Each wall is flat, endless, passes through zero and stands at right angles to its row. A trip goes straight from one point to another. Which walls does it cross, in order?
In the rows, 128 means zero.

Walls:
(1): [142 172]
(2): [126 141]
(3): [ 44 141]
(4): [147 135]
Trips:
[ 61 137] to [122  74] -> 2, 3
[145 113] to [109  74] -> 4, 3
[ 92 117] to [209  80] -> 3, 4
[ 80 184] to [ 98 165] -> none
[127 104] to [92 87] -> 3
[146 125] to [137 148] -> 2
[155  66] to [156 221] -> 1, 2
[203 189] to [ 98 132] -> 3, 4, 1

Walls:
(1): [202 162 154 180 129 114 104 202 116 175 203 120]
(2): [147  88 103 109 128 107 165 106  92 104 112  38]
(3): [ 90 115 127  90 132 139 117 218 155  71 113 125]
Trips:
[ 95 124 128  78  96 137 126 122  90 109 149 116] to [138 128 177 139 109 125 141  99 165  88  32 105] -> none
[135  73 114 171  92 109  98 150  57  77 137 101] to [218 128 133 167 179  93 124  99 167 149  82 162] -> 3, 2
[245 230 184  70 157 173 138  71 144  97  53 164] to [169 130  69 104 167  78  11 162 160 149 176 170] -> 1, 3
[111  44  79 152 143  99 145 177 107 130 154 171] to [122 123 141 180 162 157 118  46 171  74 228 116] -> 2, 3
[106 131 118 106 144 204 107 112 164 166 134  31] to [ 89 150 106 180 130  47  30 107 177  90 110 160] -> 2
[133 153 128 153 208  92 182  36  98  61 159 173] to [215 125 154 104 113 172 108 139  92  99 144 122] -> 1
[111 153 147 103 135  98 114 108 107  95 155  94] to [ 85 135 131 103 110 180 119  69  99 138  72  97] -> 3
[146 139 111 162 100 122  73 125  85 126 147 146] to [105 167 123 115  96 148 115  97 117 143 171 157] -> none
[105 136  77 140 174 214 154 169 150 197 149 143] to [125 135  86 112 107 133 178 133 103 138 195  97] -> 3, 2
[186 115 131  82 169 125 119  84 114 135 145 136] to [129  58  81 212 125  77 111 130 128 177 119 123] -> none
[ 94 211 141  81  71  71  86 217 196  64 131 207] to [ 88  91 143 194 161  83 107 107 112 132 103 113] -> 1, 3, 2

Walls:
(1): [102 124 145  82  86 130 183 214 132 165 123 159 101  96  66 127 128 147
 123 163 117 158  82 109 161 110 165 118 140 128 155 113 115 149 112 101
 120 140 134 105 151  92 133 146 109  72 114 174]
(2): [137 119 127  59 101 113 141 131 162  98 115 138 130 114 165 125  68 169
 126 199  99 111  84 153 162  96  95 145 201 127 129 165 167 166  85 169
 135 142 148 163 107 140 108 172 108 119  95 133]
(3): [ 89 109 134 171 147 147 176 145 109 130 127  66 100 162  16 142 118 128
 115 126 161 134 133 125 120 122 119 185  73 102 145  80 170 110 112 133
  48 108 170 113 148 148 156 153  89 102 114 178]
Trips:
[ 84 145  90 147 119 169  96 103 124  80 146  83 126 110 163  98 147 157
 157 147 160 122 139 134 147  95 104 125 121 139 131  68 142 183 151 147
 107 124 159 119 143 118 110 123 127 162 119  89] to [ 90  68 115 113 134 141 155  80  90 152 125  61 158 206 176  55 110 132
 149  77 108 163 148 147 112 122 114 113 193 123 131  87 115  84 143  91
  56 104  58 123 136 162 193  96  62 203  92  97] -> 2
[148 130 179 187  77 119 186 130  92 148 120 125 107 155 122 153 116 125
 172 128 150 164 107 108 100 156 112 155 164  98 123  92 138  81 125  63
 128 138 146 167 122 126  89 154  79 136  82 130] to [218 119 114 153 127 159 129 101 128 104 166 142  95 123 134 156 110 108
  82 111 129  49 146 151 131  97 135 130 135  95 129 155 122 163 179 113
 105  78 128 153 138  94 138 138 141  97 137 104] -> 1, 3
[123 146  41 139  98  53  93 127 116 109 177 130 163 159 135  99 115 116
 132 137 167  55  86 154  87 100 111 130  99 156  70 134 181 102 147 174
 167 153 150 104 130 137  44 155 145 144 125 116] to [112 106 148 145 122 179 161 124 113  77  98 112  96 126 249 120 118 146
 182 113 106 111 163 123 133 136  80 159  95  79 159 169  83 126 112 115
 130 147  98  81 134 153 158 108 104 144 119 183] -> none
[128  74 129 151 189 111 156 172 102  94  88 113 133 143 163 119  94 122
  59 159  93 124 172  91 113 128 167  78 133 149 151 131  99 123 119 111
 112 129 181  75 152 115 123  92 125 108 115 130] to [136 122 150 155  80 148 167 189  84 122 143 103 128 156  99 110 118 130
 147 146 146  84 124 168 123 167  76 104 146 124 156 144 119 108  70  82
 159 117 144 110 130 100 164 149  90 144  91 117] -> 2
[135 135 169  82 156 149  91 104 118 114 128  97 151 133 106  96  84 114
 115  64 120 139  96 128 133 118 145 170 182 130 142 179 139 142 169 124
 114 152 135 154 107 133 166 104 148 147  70 133] to [110  99 102 124  86 142  89 144  86  88 152 137  83 163 149 112 136 116
 133  57 144 127 213 170 180 153  85 126 150 121 125 166 174 117 126 100
 146 169 190  97 140 160  96  43 125 134 182 115] -> 2

Walls:
(1): [144 132 127  94 121 109 147 160 106 126 102 207 107  84 145 166 193 138
 160  73 131 102  61 166  63 115 144  64 146 147 127  98 103 169 118 128
 150 134  83  61 161 111 113 116 104 156 113 191]
(2): [126  73 115 101 154 193 137 211  58 112 124 134 190  75 110 173 130 134
  93  88  91 180  96 148  93  61 127 191 110 119  97 110 110 151 157 193
 170  96 152  70 152 136 126 177 189 115 143 169]
(3): [138 111 102 121 151  90 117 116 113  78  83 134 102 121  95 106 167 135
 164 128 129 137  49 179 137 100 200 194  99 125 178 178 202 196 129  80
 116 132 166 144  71 145  95 122  86 129 169 114]
(4): [134 186  98 142  94 152 215  44 211 204 127 149 106 109 166  96 121 107
 125 134 123 128  99 249 158 183 150 150 152 179 100  66 170 154  95 116
 189  13  75  92 157 122 116 113 117 126 194 157]
(5): [119  76  88 122 137 140 159 140 123 228 178 164  65 198  93 153 127 144
 179 160 140  98 107 140  90 109 157  91 135 115 117 131 219 142 153 101
 197  75 156  94  65 114 102 138 114 149 122  61]
(6): [129 195  89 106  94 174 169 154 161  90 155 134  64 137 184 131 132  93
 108 191 113 184 133 150  87 210  72  74 132 132  79 180 119 167 150 114
 112 188 151 105 135 105 124 126 164 115 104  91]
(7): [134 118 131 127  91 122 127  90  87  42 149  90 104  88  67 151  80 129
  90 159 119 134 151 166 132 158 110 140 188 206 181 119 162 168  69 106
 133 127  95 166 123 164 156 145 124 226 150 177]
Trips:
[154 123 129 146 141 128 110 163 136 143 157 211 115 142 149 165 128 160
 156 172  60 163  95 106 159  94 130 198 195 128 174  78  94 102 141 111
 132 156 146 135 117 121  40  85 105 115  69 113] to [107 109 121  89 123  85 143  95 121 116 124 151 124 174 151 182 161 130
 100  92 200 129  76 170 148 100  85  81 135  77  85 110 131  90 147 148
  83  94 125  87 165 143 112 148 119 159 126 121] -> 3, 4
[169 176 119  92 104 117 141 163 165 140 134 106 139 151 184 142 185  81
 146  81 172  86 154  66  97 115 139 114 157 172  98 143 168 120 148  51
  84  67 158 157 119 171 139 100 150 149 139  19] to [157  47 105 195 149 113 104  88  69 149 141 123  81  96 157 131 147  98
 189 101 145 128  47 105 141 100 237  58 112 154 136 107 168 142 113 130
 105 107  94 124 108 174 137 124 121 120 113 172] -> 4, 1, 6, 7
[116  89 112 102 109  78 115  96  78 154 130  87  82 126 112 160 113 106
 159 144 115  98 110 109 131 120  95 130 138 111 172 137 106 221 119 124
 134 139 154 187  75 160 135 191 150 112 106 190] to [ 51 140 176 114 116 142 139  83 142  57 118 140  72 120 117  94  75 125
  62  91  73 169 155 121 126  68  35 162 107 112  99 111 155 156 138 133
 118 116 212 169 154 123 159 132 165 160  90 119] -> 2, 5, 6, 3
[138 132 117 135 162  93 180 127 141 151 152 116 179  32 199 158 176 129
 151  96 130 127 111 113 164 101 163  71 104 132  89  98 105  94  95 149
 182 141  48 120 171 168  74  89 136 117 155 184] to [107 119 134 112  90 231 143 115  83 214 145  98 114 154 126 151 218 110
  52 121 142 148 102  85 142  29 130 158 111 165 134 119 138 144 153  91
 110 156 161 169 100 175 186  68 143 144 129 112] -> 5, 4, 1, 3
[141 147 131 117 128 112 116  93 103 156 106 105 126 146 109  54 159 152
 144  84 171 102 143  98  93  85  86  85  94  52  97 138 191 133 119  62
 173 166 197 118 115 102 129  95 124 152 102 145] to [164 175 105  69 152 101 146 152 123 140 132 162 157  88 131  89 134 102
  72 115 138 118 172 125  75 105 146 123 116 178  62 152 109 130 127  71
  87  90 129 162 171 197  83 149 133 128 101 130] -> 6, 5, 3, 2, 4

Walls:
(1): [184  95 120 141 100 139 162 179  91 145 127 145  71 152 149 163 180 125
 160 155  74 118 114 180 129  35  94  53  86 137 149 128 135 128 139 103
 153 145  96  82 162 151  97 124 119 113 127 164]
(2): [126 170 164 138 135 169 133 107 184 166 118 104 150 141 109 182 129 122
 161 152 162 180  88 152 106 129 113 168 118  85 142 128 116  81 137 168
 144 169 136 148 101 131  91 114  62 106 146 154]
(3): [101 134  85 132 127  92 148 127 137 146 174  55 124 196 122 108 204 138
 108 146 155 145 154 140 104 108 157 103 141  56 138 113 111 148  50 179
  96 184 136  95  67 160 168 154 215 146  85  61]
(4): [131 165  72 113 199 113 137  94  87 127 110  72 227 118 145 130 128 127
 164 127 152 115 103  68 221  77  93 143 163 111 147 212 176 132 164 106
 109 123  49 174  70 122 127 118 171 131 112 140]
(5): [ 78  98 214 115 151 133 129 148 167  51 127 178  67 191  86 127  79 173
 118 133 228 128 160 115 177 190  45 212 173 123 111 158 132  79 124 133
 155 175  90 114 117 133 144 106  83  86 139 141]
(6): [155 137  97 191  93 170 132  97 177 156 148 145  71 113  78 138 139 156
 192 120 146 109 110 116 140 243 204 115 107  55 116 139 139  96 145  89
 154 151 125 169  98 159 109 162 106  73  57 153]
(7): [ 36 111 130 109 131 126 186 130 149 184 113  21  43 180 144 128 103 159
 133 150 207 154 118 112 101 188 156  43 113  99 118 160  87  92 108  90
 163 181 133 177 107 161 112 129 126 172 127  39]
Trips:
[ 88 119 122 133 126 142 141 124 113 123  75 124 218 115  67 156  89 148
 139 124 222 138  83  28 147 170  83  67  93 121  77 152  88 129 125 156
 125 125 201 200 123 162 147  97 179  76 129  66] to [ 47 145 114 180  71 139 104 106 110 157 160 208  85 145 170 152 152 180
 193 166 170 153 112 110 195 121  89 125 157  71 123  37 160 189 154 140
  62  99 120  69 132 149 214 111 116  95 126 111] -> 2, 7, 4, 1
[ 83 154 120 126 137 115  92  38 123  94  96 176 154 146  93 166 107 224
 103 175 128 162 113  84 124 132  98 142 175 172 157  65 191 174  92 147
 108 114 124 142  71 173  92 143  79 140 103 156] to [163 113 174 150 124 175 132 108 181 151 230 193 127  95 130  86 163  12
 117  97 119 219 102 193  68 117 105 148 124 200  93 183  42 103  62  90
 151  95 124  65 154  72 130 109 168 124  42  69] -> 4, 3, 5, 1, 2
[174 114 108 109 136 134 194 142  92 249 144 123 144  99  99 143 201 225
 199 109  59  58 119 133 151 135  65 149 139 112  90  84 140 106 159 112
 154  86 139 187 161 191 105 144 160 203 161  58] to [ 80  72  41 126 169 135  69 122 122 207 138  54 161 148 215  98 207 119
 142 139 152 155 120  90 190 176 114 140  82 176 103  70  79 120 172 234
 144 166  86 157 218  91 151 150 155 100 137 185] -> 3, 6, 2, 1
[162 129 181 142 140 197 144 114 209 173 150 172 154 149 119  84 153 158
 121 172 134 141 176 134 182 164 163 108  72 139 132 127 129 165 150 136
 157 147 157 136 104 167 141  39  92  17 124 128] to [ 73  76 187  81 157 174 106 161 182 165  38 157  55 229  78 185 198 147
 158  99 139 160 193 148 135 234 108  62  72 157 138 181 169 179 168 145
 127 130  10 215 160 193  88 115 138 165 192 105] -> 7
[117 167 106 141 127 159  52 142 128 153  95  91  90  62  65 142 142 128
  74 118 162  58 186 132 137 149 132 121 145 194 211  84 188 116 174  91
 175 119  92 188  62 107 104 179  97 157 153 118] to [124 146 149 129 154 144 170 212 162 119 114  99 168 197  80 143 160  79
 121  96 125 167 202 115 166 132 100 156  89 139 188 127  96 123 198 211
 191 122  77 122 122 138  90 128  93 137 110  89] -> 5, 2, 6, 1, 3

Walls:
(1): [104  98 152 127 138 171 126 107 133 120 140  46 109 127 166 116 163 167
 171 123 184 129 175 157 172 166 160 140 193 165 145  49 159 120 109 127
 167 137 130 117  80 109 178 145 128 141 146 127]
(2): [120 128  97 108 105 127  84 108 166 125 138 110 126 109 131 105 119 120
 149  83 115 132  95 146 134 158 127 138 121 128 133 111 172  89 132 157
  92  91  90  80 102 108 106 111 108 118 126 115]
(3): [155 121 117 120 111 106 174 106 193 132 110 123 140 138 125 122  85 151
 144  77 135 123 157 115 137  99 159 135 119 122 139  48 165 160 163 143
 167 123  88 102 130 124 137 119 116 164  80 185]
(4): [143 137 106 142 137 148 134 137 127  89 133 127  33 148 107 151 129 133
 214 173 119 169 178 151 158 155 173 132 156 128 122 165  77  94 141 175
 163 166 120 123 122 177 145 132  99 101 156 139]
(5): [140  88 139  95 141  89 179 101 109 111 112 106 153 171 108 150 147 129
 113 124 113 120 133 121 123 131 112 117 165 153 115 155 102 115 139 102
 154  96 134 135 116  99 142 143 133  90 146  88]
(6): [176 122 140 157 123 121 161 176 119 130  92  82 104 142 118 156 114 148
 141 164 103 131 137 131 102 137 131 120 133  89 115 165 108 123  80 150
 129 100  98 141 129 151 125  95  97 133 162 119]
(7): [132  70 153 147 129 145  59  85 134 130 124 168 148 125 125 116 218 137
 147  61 152 121 137 109 135 128 146 142 113 104  97 151 115 141 113 128
 110 100 132 123 131 135 105  75 150 151 145 132]
(8): [158 126 158 123 113 122 111 130 147 126 127  79  84 159 117 104 140 143
 147 126 133 137 159 138 117 104 173 141 136 158 140 186 160 125 149 145
  75  97 137 119 113 129  98 150 176 124 124 132]
Trips:
[145  79 151 172 135 134 174  90  64 130 102 101 163 157 116 124 119 133
 101 145 102  82 152 158 165 122 147 114 115 124 134 145 136 190 136 123
 132 110 163 183 162 170 153 122 155 128  87 122] to [106 137 152  85 195 110 116 101 133 166 131 188 178 110 139 127 157 116
 153 177 133 190 145 113 148  56  95 117 103 134 156 138 104  56 144 127
 103 160  93 105  90 122 137 107 134 148 157 164] -> 3, 8, 6, 5, 4
[117 144 140 118  93  64 158 164 102 163  90 113 163 139 113 127 120 159
 155  69 110 133 116  87  97 101 110 105 134 128 153  45 154 153  86 107
 123 131 119 111 122 136 112 114 140 144 116 130] to [124 155  73  75  80 108 111 115 101 142  93 133 138 154  89 150 120  91
 114 102 144 131  88 133 163 118 151 119 112  88 172 145 144 164 122 170
 158 104  91 165 131 168 142 131  98 148 115 110] -> 5
[151 130 138 119 104 115 164 158  99 139 158 134  82 106 111 130 115 113
 118 154 120 165 131 151 138  99 111 129 176 119  84 113  82 152  91 108
  84 160 120 115 146  95 120  84 129 136 116 129] to [151 116 129  70 129 131 122 117 160 128  99 140 153 126  86 140 169 129
 141 154 131 158 124 130 179  74 201 182 116 174 122 140 114 157 107  40
 129 121 164  87 114  97 153 146 100 120 111 103] -> 5, 8, 6, 1, 7, 3, 4
[141 146 114  66 159 160  66 163 156 119 185  82 126 130 118 154 148 166
 106 104 101 120  98  77 156 160 177  85  64 117 147 112 143 160 112 126
 131 123 134 109 118  86 162  89 151 150 119 102] to [107 148 136 147 125 138 129 132 109 149 125 101 160 109 103 136 123 127
 156 116 144 125 140 140 106 165 120 127 173 130  78 117  86 169 125 137
 103 111 128 130 132 126 143  99 249 129  82 101] -> 3, 2, 5

Walls:
(1): [112 146 127  77  72  73 134 198  87 208 108 112 128 185 155 115 117 174
 120  64 189  58 139 121 198 104 140 145 152 132 100 163 111 140  64 109
  57  92 113  97 123 108 167  63 147 127 150 100]
(2): [130 129  78 132 122 142 102 122 148 138 148 102 181 118 127 102 190 118
 140  68 163  89 134 132 160 143  89 150 164 133  72  48 206 181 145 111
 105 189 113 137  85 129 161 113 126 111 131 118]
(3): [151 191  80 143 154  55 152 122  97 171  80 129 136  66  91 165 194 149
 166 157  84 138 146 137 159 146 112 162 148 208 144 110  59 132 144  53
 122 122  89  94 130 153 169 170 156 131 173  61]
(4): [112 133 122  93  46 100 111  84 197 145 131  96  85  94 193 147 168 164
  91  75 163 143 244 228 112 129 132 180 146 135  92 149  90 170 109  94
 172  61 207 212 190  52 166 117 140 125 168 125]
(5): [144 126 129 144 114 114 132 175  44 105 107 172  82 135 209 165 185  70
 193 169  54 140  65 101  18 176 106 116 162  86 211 135 212 170 137 195
  91 116 174 101 189 109  77 173 127 141 150 115]
Trips:
[ 73 100 146 106  49 130 106 138  82 164  98 159 102  90 118  76 112 130
 163  72  98  78  89  98 119 140 162 128 191 105 126 101 174 156  51 133
 110 139  87  61 118 104 106 140 134 122  97 107] to [ 87 114 100 128 134 118 171 125  58 187 111 138  81 134 126 151 134 114
 132  60 147 129 161 139 102 141  87 167 105 145 173 185 136 135  52 161
  52 185 176 158 106 139 165 170  78 205 148 196] -> 4, 2
[116 151 128  80 138 146  91  80 145 101 124 155 173  80  72  86 200  73
 165 183  99  95  77 150 106 135  92 101 147 134  92  77 166 192  77 150
 170  79 143 142  86 134  94 118  95 150 150 171] to [162 108 161 169  79 126 161 113  58 168  88 137 157 106 103 213  48 108
 199  95 174 166 110 145 132 133  80 108 162  90  97  88 183 177 141 226
 131  94 130  79  62 154 105 106 108 129 164 105] -> 1
[159 125  52 195 165  93 162 166  75 129 104 125 130 103 135 144 168 112
 188 128  72 165 143 150 122 113 142 125  99  80 150  99 128  69  62 178
 163 118 146 151 170 165 155 100 126 104 122  98] to [129  92  83 133 176 129 117 112  36 192 133 124 199 126 152 151 127  83
  67 154 117 107 160  74 161 189 148 151 183 174  78 110 145 146 119 187
  96 100 115 146 105 191 128 103 142 186 177 171] -> 2, 1
[114 200 104 194  80 183 139 137 122 134  85 246 126 197 121  78 142  53
 114 130 204  70 107  72  85  95  94 178 184  96  92  47 181  89 149  82
 145  81  79 185 103 135 167  72 158 108 128 102] to [159 209 171  41 150 111 138  96  85  86 208 106 172 116 120 163 133  85
  80 131  74 173 103 133 168 104  77 166 140 155 173  84 221 195 127  81
 148 141 169 126 104 100 114 195 139 113 109 162] -> 5, 1, 3
[101 161  96  96 132 105 120 115 115 165 147 151 131  84 185  22 141  81
 119 108 135  62 151 188 106 121 152 139 128 168 164 121 139  42 132  95
 137  82  99 125  89 123 152 190 172 198 162 159] to [109 103  94 141 152 216 182 188 158 191 216 152  81 153 123 135 142 161
 157  87  85 137 128 130 103 155 190  90 119 132 119 192 101 109 156 106
 204 118 170  28  85 170 177 181 142 142 141 146] -> 2, 1, 4
[131 129 158 238 105 188 120 141 143 195 185  91 123 225 197 138 135 137
 180 114  66 180 121 115 108 133  89 152 157  70 127  77 152  75 149 168
 125  84 122 134 107 167 160 116  85 129 112 111] to [103  63 169 151 123 104 134 163 140 141 187 105 212 220  91  84 115 193
 120 114 175 124  92  83 142 197 214  97 170  88 158  93 111  78 149 161
  78  96 186 117 130 112 123 161 112 118 108  66] -> 1, 2, 5
[117  95 170 148  74 178 150 142 202 118 118 121  86 138 153  90 130  90
 133 152 165 133 145 125 141 158  96 152 192 142 127 159 169 110 122 167
 121  54 111  85 194 209  48 139  55 145 106  66] to [133 126 114 133  57 212 104 211 122  47 176 185 132 102 175 197 175 147
 201 112  68  90 188 119 171  83  98 140 158 169  71 148  86  71 155 144
 179 161  93  89 129 174 146 148 133  96  92 153] -> 4, 2, 3, 5
[ 83 104 125  93  89  85 137  56  89  79  99 103 191  81 162 117 109 162
 113  87 190 139 132  67 170 147  63 105 242  58 143 134 141 150 162 146
 200  68  91 158 143 113 134 105 162  74  99 103] to [165 112 166 146 124 184 192 144 166 146 103 201 121 154 136 102  74 132
 132 148 127 118 172 125  95  62  80 115 170 129  68 125 138  96 134  98
  98  87 164 101 189 155  75 220 100 106 100 156] -> 2, 1, 5, 4
